Every row gives one point. Any point is a mix of the corners, with weights that add up to 1. It lies inside the corners' shape when no weight is negative. Say inside or outside, and name the corners with a negative weight.
In the rows, 128 means zero.

Corners:
(1): [117 103 117]
(2): [ 44 118  90]
(3): [187 196 106]
(4): [ 62  97 134]
Points:
[113 110 115] -> inside
[154 172 106] -> inside
[ 54  86 118] -> outside (3)
[ 84 138 103] -> outside (1)
[165 174 109] -> inside
[114 106 116] -> inside
[110 151 100] -> inside

Corners:
(1): [ 41 141 128 102 166 138 177  92 115 131 151]
(2): [170 181 138 142 108 132 142 163 101 109 147]
(3): [162 130 109 150 158 165 138 106 137 167 135]
(4): [158 106 138 170  45  90 139 127  78 164  97]
(5): [174 171  51 111 109  15 127 226 217 190 173]
(6): [158 111 139  19  54  57  80  86 133 146 185]
(7): [124 148  58 116 141 154 147 165 120 171 130]
(8): [184 163 137 166 171  97 106 156 123 184 111]
(9): [108 135 151 160  95 160 120 116 127 144 122]
(10): [127 163 108 102 164 140 155 147 129 113  93]
(11): [ 96 128 156 152 191 162 160 165 102 104 131]
(12): [  7 120 105 139 145 164 139  94  74  62 132]
Points:
[131 147 117 127 140 135 134 134 127 139 141] -> outside (4)
[134 150 117 133 139 111 124 146 140 158 143] -> outside (4, 10)
[130 148 101 122 144 138 143 144 126 144 122] -> inside
[128 132  92 127 116 100 121 128 145 166 148] -> outside (2, 10, 11)
[144 143 106 111  98  99 121 135 132 156 152] -> outside (10, 11)
[132 144 113 133 146 112 141 165 140 144 143] -> inside
[110 155 113 138 185 152 156 147 119 121 133] -> outside (4, 6, 9)

Corners:
(1): [133 109 129  81  84 124  89 130 117 127  80 118 170 177 139 120 102  88
 154  93]
(2): [147 126 109 129 136  51 141 122 167  64 144 111 151 177 130 112 117 136
 138  48]
(3): [123 121 106 150 100 139 131 143 138 249 156 138 154  70 210 158 101 149
  92  64]
(4): [ 60 124 146 185  84  97 148 142 137 161 116 136 131  59 160 167 123 121
  39 137]
(5): [177 104 140 110  93 226  58 185 139 146  88 152 154  91 152  55 153  92
 172 109]
(6): [142  70 101 168 147  70 170 104 124 111 183 110 151 118 142 105  67 129
 158 154]
(7): [200 129 175 123  82 139  41 106 113 161  82 110  74  92 119 140 106  78
 194  67]
(8): [146 147 122 153 211 111 155 133 137 144 135 167  95 153  98  99  76 102
 119 174]
(9): [175  98 125  58 101 146  67 128 117 160 106 199 106 109 129 105 148 117
 218  58]
(10): [ 97 119  94 139 230 139 169  94 159 127 140 118 119 158 122 137  91 114
 136 153]
(11): [130 119 126 117 123  82  67 134 114  93 146 133 142 176 148 146 112 156
 123  79]
(12): [148  79 104 150 128 150  91 119 116 202  77 148  94 133 155 103 161  78
 175 151]
(13): [124  99 142 107 116 101 133 144 117 233 143  92 153  84 165 102 134 187
 125  93]
(14): [154 129 185 106 119 122 102 121  85  90 156 105 113 167 177 111 124  96
 108  44]
(15): [138 103 104 159 165 151 184 104 193 148 125 155  91 128 176 141  86 160
 112 198]
(16): [172  81 120 109 162  79 129 138 149  58 173  60 144 160  92 171 124 102
 100 121]
(17): [172  95 161 126  91 194 105 134 114 112 126 159 129 177  79  79 162  88
 184  97]
(18): [126 146  85 161 154 143 169 198 131 153 112 162 112 116 159 140 120 120
 144 179]
(19): [152 112  44 165 196 118 221 121 115 134 135 132  97 117 121 127  85 180
 104 157]
(20): [163 109 176 120 129 160  90 128  94 133 101 145 172 132 114 143 161  89
 172  86]
(21): [161 163 117  84  99 192 136  80 104 153 107 197 119 125 126  57 181  83
 158 158]
Points:
[158 130 133 137 135 148 123 128 123 152 117 133 109 117 123 112 134  99
 137 121] -> outside (1, 6, 9, 11, 15)
[135 115 128 140 135 127 125 143 132 140 122 122 132 137 142 136 112 120
 122 115] -> outside (6, 9, 21)
[151 104 113 157 181  89 149 123 134 127 155 108 113 155 129 138  98 136
 134 118] -> outside (1, 4, 5, 9, 21)
[149 112 138 123 128 133 114 129 123 136 118 133 142 133 133 126 129 112
 147 104] -> inside
[150 118 128 121 128 138 113 132 126 134 115 140 121 133 131 115 129 112
 144 115] -> outside (3, 6)
[138 116 116 139 132 128 134 133 135 152 129 135 125 120 150 134 114 127
 125 121] -> inside

Corners:
(1): [ 96 228 130  38 188 175 169 100 145 166 136  84 152  91 129 105 124 102
 171 163]
(2): [138 131 175 168 110  81 157 124 161  44 154 131 101 150  99 165 126 211
 115 128]
(3): [149 144 110 162 160 130 134  46 131 199 102 179  65  99 105 147 106 149
 110 135]
(4): [127 141 125 131 171 114 127 102 171 142 105  84 188  69 154 111 153 121
 186 117]
(5): [134  41 115 105  85  73 118 113 148  49 126 140  96 166 118 119 103 138
  81 172]
(6): [121  83 103 159 141 161 131 104  94 142 225 137  88 151  85 155 149 143
 170 153]
(7): [134 108 151 168 110 105 103 139 102  83 116 126  83 181 157 128 119  68
 160 190]
(8): [159 141 109 108 171  92 126 163  91  92 155 140 137 190 143 125 115 169
 106 137]
(9): [121  90 108 189 120 108 171 169 157   7 118 132 116 169  45 152 150 102
 104 123]
(10): [185 119 160 134 217 160  94  68 131 187 123 147 103  63  90 165 134 163
  77 134]
(11): [116 213 104 110 130 126 130  82 152 101 147  64 178  78 138  79 154  95
 102 139]
(12): [117  81 101 104 112 132 156 207  98  87 119 132  90 193 111 133 201 157
 105 149]
(13): [132 216 111  90 136 215  91  73 158 138 139 129 191  54 151  97  63 159
 136 170]
(14): [181 104 142 126 113  79 147 177 177  57 154 124  67 123  98 104 160 127
 134 139]
(15): [119 214 120  38 127 135  62  81 154 144 108 111 174 111 182 175 137 125
 182  93]
(16): [127 127 138 184 167 146 117 196 189 100 135 112  85 206 136 121 110 147
  89  98]
(17): [126 138 115 121 115  85 120 175 111  72 108  41  76 159 104  83 102 152
  95 131]
(18): [ 56 179 157  39 108 137 134 133  99 164 183 135 174  86 126  97 108 109
 187 113]
(19): [132 129 123 194 189  72 148 121  90 143 207 120 100  50 102 233 101 128
  92 154]
(20): [178 186 148  58 133 207 173 115 129 189 128 114 202  87 154 117 137 112
 160 100]
(21): [ 91 101 132 158 182 153 158  80  98  97 109 165  78 101 150 153  87 148
 101  72]
Points:
[131 138 127 113 135 130 140 137 130 113 131 113 125 131 124 127 140 140
 129 132] -> inside
[132 134 127 138 145 124 135 122 141 101 137 105 122 115 118 139 135 127
 125 139] -> outside (3, 8, 18)
[137 143 125 114 138  93 120 119 139 105 125 111 125 105 114 131 135 134
 126 149] -> outside (6, 16, 20, 21)
[141 128 127 138 140 111 144 146 147  95 142  90 121 128 108 151 158 116
 121 139] -> outside (3, 8, 13, 18, 21)
